Every row gives one point. The points of each table are mixes of a few directions, plus a little noise. How many directions does each table use, and how many do they share? Where both have some left over, give the other angles between the two spaces (their principal angles), to ten degrees, smallest first.
(in the rows, 128 means zero)

First (4 x 3)
[[145 150 145]
 [101  20 133]
 [121 172  95]
 [145 171 139]]
Second (7 x 3)
[[127 113  93]
 [129 227 192]
 [129  87 131]
 [132  39 174]
 [128 141 139]
 [126 160  91]
 [125 129  75]]
Directions: first 2, second 2, shared 1; angles 30

First (9 x 6)
[[151 123  50 126 139 116]
 [152 140  49  99 172  49]
 [124 136 143 117 141 101]
 [124 118 137 147 104 175]
 [130 135 122 112 145  93]
 [124 117 138 147 104 176]
 [137 107  93 159  93 203]
 [117 133 169 124 128 123]
 [ 93 142 249 119 126 118]]
Second (7 x 6)
[[148 104  57 158 100 195]
 [119 133 159 124 131 119]
 [106 139 203 116 135 106]
 [108 130 196 134 115 146]
 [138 119  92 139 119 152]
 [148 117  58 137 123 146]
 [130 152 127  89 174  33]]
Directions: first 2, second 2, shared 2

First (8 x 8)
[[ 87  79  32 130  93 112 102 205]
 [140 142 156 128 138 133 136 106]
 [156 159 190 127 150 137 143  80]
 [166 172 215 127 158 142 150  60]
 [126 125 124 128 126 128 126 133]
 [138 140 150 127 135 131 134 110]
 [ 75  68   7 130  84 108  98 224]
 [137 139 151 127 137 132 134 110]]
Second (9 x 8)
[[180 186 244 125 168 145 158  37]
 [131 132 134 127 129 128 130 123]
 [154 160 191 128 151 137 144  80]
 [116 118  99 129 116 124 122 148]
 [123 122 112 129 123 127 123 140]
 [ 83  76  23 130  91 110 101 210]
 [109 107  88 130 113 121 115 161]
 [ 96  92  59 131 104 119 109 184]
 [161 165 203 128 157 140 147  70]]
Directions: first 1, second 1, shared 1

First (9 x 9)
[[116 103  93 174 130 152 144 159 136]
 [156 174 162  92 108  67 141  40 114]
 [ 93 127 135 165 171  94 135 179 158]
 [177 112 109 190  78 160 195 120 136]
 [177 144 196  86  99 145 130 133 134]
 [ 80 141 157 166 194  56 134 186 171]
 [118 122 163  23 136 192  36 165 105]
 [104  98  34 174 120 149 137  97 105]
 [128 133 104  86 114 138  99  74  93]]
Second (9 x 9)
[[204 148 156 113  61 141 168  65 115]
 [216 152 170  57  46 166 135  44  92]
 [121 143 149 126 142  95 131 127 137]
 [122  99  83 197 127 146 163 157 142]
 [ 65 113 104 161 187 104 110 184 148]
 [134 146 164   7 119 154  48  93  89]
 [ 96  95  76 199 149 141 149 176 145]
 [111 140 142 149 154  84 140 141 147]
 [ 84 115 108 142 167 122 107 166 136]]
Directions: first 4, second 3, shared 3

First (8 x 11)
[[139 101  96 138 103 183 199 144 125 107 192]
 [118 107  77 157  94 161 184 137  88 149 184]
 [184 117 130 137 176  70  80 132 140 125  65]
 [168 155 237 129 153  80  69 109 155 129  55]
 [107 134 134 153 102 118 133 121  94 164 135]
 [107 169 121  81 147 185 139 122  88 150 117]
 [113 139 150 111 157  15 112 154 230  71  75]
 [ 89 105  83 119  98 204 114 101 103 128 208]]
Second (9 x 11)
[[ 87 166 154 101 117 134 167 138 143 123 127]
 [183  49  46 147 163 145  17  93 112 121 150]
 [115 157 121  75 157 133 166 153 167  91 107]
 [185 128 175 166 126 101 162 145 114 143  94]
 [ 99 164 173 109 113 142 161 132 135 129 127]
 [ 79 112 110  91 120 211  29  66 121 126 191]
 [ 47 134 140 178  49 112 122 103  86 187 179]
 [127 129  76 150 134  44 194 180 142 124  97]
 [230 112 157 135 173 129 133 143 133 109  80]]
Directions: first 6, second 4, shared 4

First (9 x 14)
[[177 148  47 164  33 141 129 219 192 147 144 119  51 158]
 [155 120 164 129 168 110  97  87  86 103 174 126 141 134]
 [ 81  75 191 124 130 152 141  69  92 122 113 156 143 131]
 [119 128 123 100 115 132 142 133 141 156 128 153 144 117]
 [149 208  69 171 200  91 108 180 146  75  82  32 115 115]
 [104  84 166 110  95 150 142  98 118 150 133 174 133 134]
 [ 84 109 158  33 139 135 160  89 129 198 126 198 213  88]
 [183 204  48 161 157  92 103 201 163 106 130  59 101 129]
 [101  79 185 156 122 152 129  78  88  99 121 139 109 146]]
Second (11 x 14)
[[164 129  91 163 101 132 135 170 148 112 135 103  76 150]
 [118 100 182 168 206 123 125  75  70  54 109  77 124 137]
 [178 121 133 135 131 117 110 125 113 114 188 130 113 147]
 [125 140 146 136 192 110 116 107 101  93 116  95 147 119]
 [120 119 121 179  27 156 101 140 143 142 142 158  71 161]
 [130  81 142 100  90 150 157 121 132 156 150 169 125 132]
 [ 91 139 100  86 109 140 165 155 167 176  82 146 156  99]
 [  7 170 164  78 198 117 127  70 116 156  29 145 242  64]
 [139 113 171 186  98 131  71  89  88  98 173 142  95 163]
 [154 222  22  71 176  91 152 218 199 168  88  84 170  80]
 [183  73 130 112  85 143 153 138 129 142 194 159  91 154]]
Directions: first 4, second 5, shared 4

First (8 x 18)
[[106 107 122 131 139 130 141 120 179 157 153 160 126 162 119 143 136 152]
 [105 120  99  96 100 111  99 124  93  63  97 131 129  91 154  71  85 149]
 [142 145 134 128 118 142 128 136 101 123 116 106 128 110 125 124 134 111]
 [192 170 197 161 138 150 143 124 106 172 127  98 148 118 108 190 178  68]
 [ 94 126 107 105  93 185 143 128 147 144 127 141 123 124 105 107 143 154]
 [134 111 119 137 160  64 109 131 122  97 131 129 124 138 157 125  94 128]
 [109 102 155 123 133 110 124  82 184 140 141 195 158 147 135 154 128 157]
 [143 143  91 143 143 132 138 181  94 128 134  67  89 134 120 111 126 104]]
Second (8 x 18)
[[ 74 144  22  74  53 211 131 189  61  77  88  64  76  75 111   7 107 154]
 [124 128 123 125 124 133 129 132 125 125 126 125 126 124 127 122 127 129]
 [134 125 140 134 137 118 127 120 136 134 133 135 134 134 130 142 130 124]
 [132 126 136 131 134 121 128 124 133 133 131 133 132 132 129 138 130 126]
 [143 123 158 144 150 104 127 110 147 142 139 146 143 143 132 162 133 120]
 [121 130 113 120 117 140 128 137 118 120 122 119 121 120 126 110 125 132]
 [161 117 192 161 175  77 126  90 170 160 152 167 160 160 139 201 142 112]
 [135 126 137 133 136 121 128 121 134 133 132 135 132 133 130 141 131 126]]
Directions: first 4, second 1, shared 1

First (10 x 20)
[[166 209 172 141  59 179 141 157 116 108 202  53 104 101 172 116 135  93
  146 151]
 [108  88 108 124 160  94 124 108 133 136  94 164 136 138 112 137 110 147
  126 119]
 [ 93  56  89 118 189  79 117  99 138 144  64 195 147 151  92 141 115 159
  116 109]
 [117 107 124 135 138  81 131 100 131 126 117 145 118 124 137 140  79 144
  144 132]
 [186 249 187 138  33 237 141 192 109 105 228  19 109  99 171  99 189  68
  133 153]
 [103  69  83 102 194 143 109 141 138 155  60 188 171 168  63 121 198 141
   81  96]
 [ 92  53  89 118 191  75 118  98 140 145  61 198 147 151  93 141 111 162
  116 109]
 [154 181 150 127  91 192 131 166 121 121 168  81 127 120 137 112 177  98
  121 134]
 [125 128 143 146 110  69 139  90 128 114 145 122  98 106 167 145  42 141
  166 144]
 [133 140 136 131 116 132 131 130 126 124 140 117 122 123 137 127 123 124
  134 133]]
Second (9 x 20)
[[177 157 189 121 150  73 143 121  33  88  96 164  99 104 136  86 163  96
  112  99]
 [152 173 104 153 131 130 169  61 157 157 118 131 155 112 160 122 108 127
  126 105]
 [136 184  78 146 125 143 152  88 183 154 123 121 163 130 142 129 110 132
  145 143]
 [144  50 199 134 141 106 148 102  59 135 133 143 100  87 168 128 114 118
   85  33]
 [ 57  58  94 113 100 177  78 190 194 145 168  94 130 166  94 176 111 163
  147 174]
 [ 82  51 100 147 111 176 133 104 195 186 166 100 147 125 153 176  73 157
  119  90]
 [102 171  91 101 118 138  74 208 154  91 124 122 122 180  62 126 166 133
  166 238]
 [144 156 168  95 141  87  93 194  54  60 101 153  92 145  82  94 187 107
  134 178]
 [157 154 128 143 134 120 164  77 125 144 117 137 141 108 156 117 115 119
  119  94]]
Directions: first 2, second 3, shared 0; angles 70, 80

First (11 x 32)
[[172 114 112 168 184  86 143 134  72 150 103 110 118  21 143 128 100 188
  111  56 110 155 143 137 157 131 135 121  83  58 121 117]
 [107 134 128 126 124 131 127 121 130 125 120 137 124 135 125 124 126 140
  125 116 122 132 128 130 124 130 126 135 124 125 124 139]
 [137 131 141  89  73 170 119 136 193 110 185 126 149 238 120 138 170  23
  158 249 161  86 106 118 102 125 129 115 193 215 146 113]
 [198 113  94 168 167  95 152 125  96 137 131 113 125  42 143 131 120 154
  120  95 102 143 128 143 150 135 149 112 105  65 125 115]
 [ 85 140 101 153 142 112 140  91 106 122  85 158 108  81 124 113 109 212
  103  31  76 160 134 145 135 142 136 151  87  53 106 168]
 [173 119 130 120 119 135 130 142 146 127 163 111 142 150 132 139 146  70
  144 191 150 109 118 124 125 124 133 110 157 162 141 104]
 [ 78 135 149 119 132 129 114 132 114 134  98 135 119 129 124 122 111 162
  120  92 134 138 143 120 127 124 110 144 110 131 123 141]
 [130 144  54 149  89 141 164  55 180  87 153 176 125 157 117 117 164 131
  126 126  49 127  90 163 111 158 173 136 146  70 112 175]
 [112 130 145 116 122 136 118 137 132 130 125 127 130 146 127 130 127 120
  130 139 144 123 132 121 124 123 118 130 133 151 131 125]
 [100 125 174 108 140 128 102 164 106 147 107 111 127 131 129 130 108 132
  128 124 171 128 150 107 132 110  98 132 118 168 134 112]
 [117 125 179  91 117 146 101 171 136 140 139 106 140 180 127 138 129  77
  144 189 190 106 138 101 121 109 100 122 152 211 145  99]]
Second (11 x 32)
[[ 59 180 148 127 145 113 131 134 150 101 118 114 116 134 126 109 127 173
   97 112 131 146 127 144 143 126 110 113 126 124 123 132]
 [168 107 116 153 101 148 174 155 132  84 176 164 147 133 118 137 133 117
  151 111 173 141 132 130 111 137 170 117 109 206 129 129]
 [ 92 124 128 138 133 106 102  87 131 137 111 106 112 134 133 130 129 150
  104 132 131 114 135 119 136 110 121 125 124 112 135 124]
 [182  86 125 149  94 158 157 142 145  98 169 153 143 161 108 138 132 105
  154 116 181 131 133 115  99 136 162 107 103 218 155 133]
 [ 86 178 149  82 142 138 102 153 142 131 102 123 137 119 135 103 117 139
  121 138  99 131 103 141 144 129  95 146 152  80 119 132]
 [ 69 185 137 130 199  63 119 110  93 176  75  77  80 102 139 127 124 167
   87 123  50 148 151 153 161 138  72 119 142  13  93 133]
 [200  70 111 162  99 144 162 131 124 117 169 149 135 151 110 152 136  97
  157 118 170 128 143 111  98 139 169 107 102 208 149 130]
 [ 95 186 132  96 173 106 120 154  99 157  91 118 119  81 146 116 118 137
  117 138  55 143 119 157 158 139  89 153 159  24  83 130]
 [ 82 141 118  98 134 116  68  92 116 160  87 116 136  89 160 117 125 138
  106 164  92  95 108 123 152  95 111 176 164  41 104 109]
 [173  81 101 153  90 148 153 125 126  98 170 163 151 124 129 143 136 107
  149 128 176 118 131 118 110 120 178 133 113 197 129 119]
 [199  72 142 119 102 168 115 129 150 149 139 126 132 185 101 134 127  82
  165 129 151 113 123  97  94 141 131 109 115 182 187 140]]
Directions: first 3, second 5, shared 0; angles 40, 50, 80
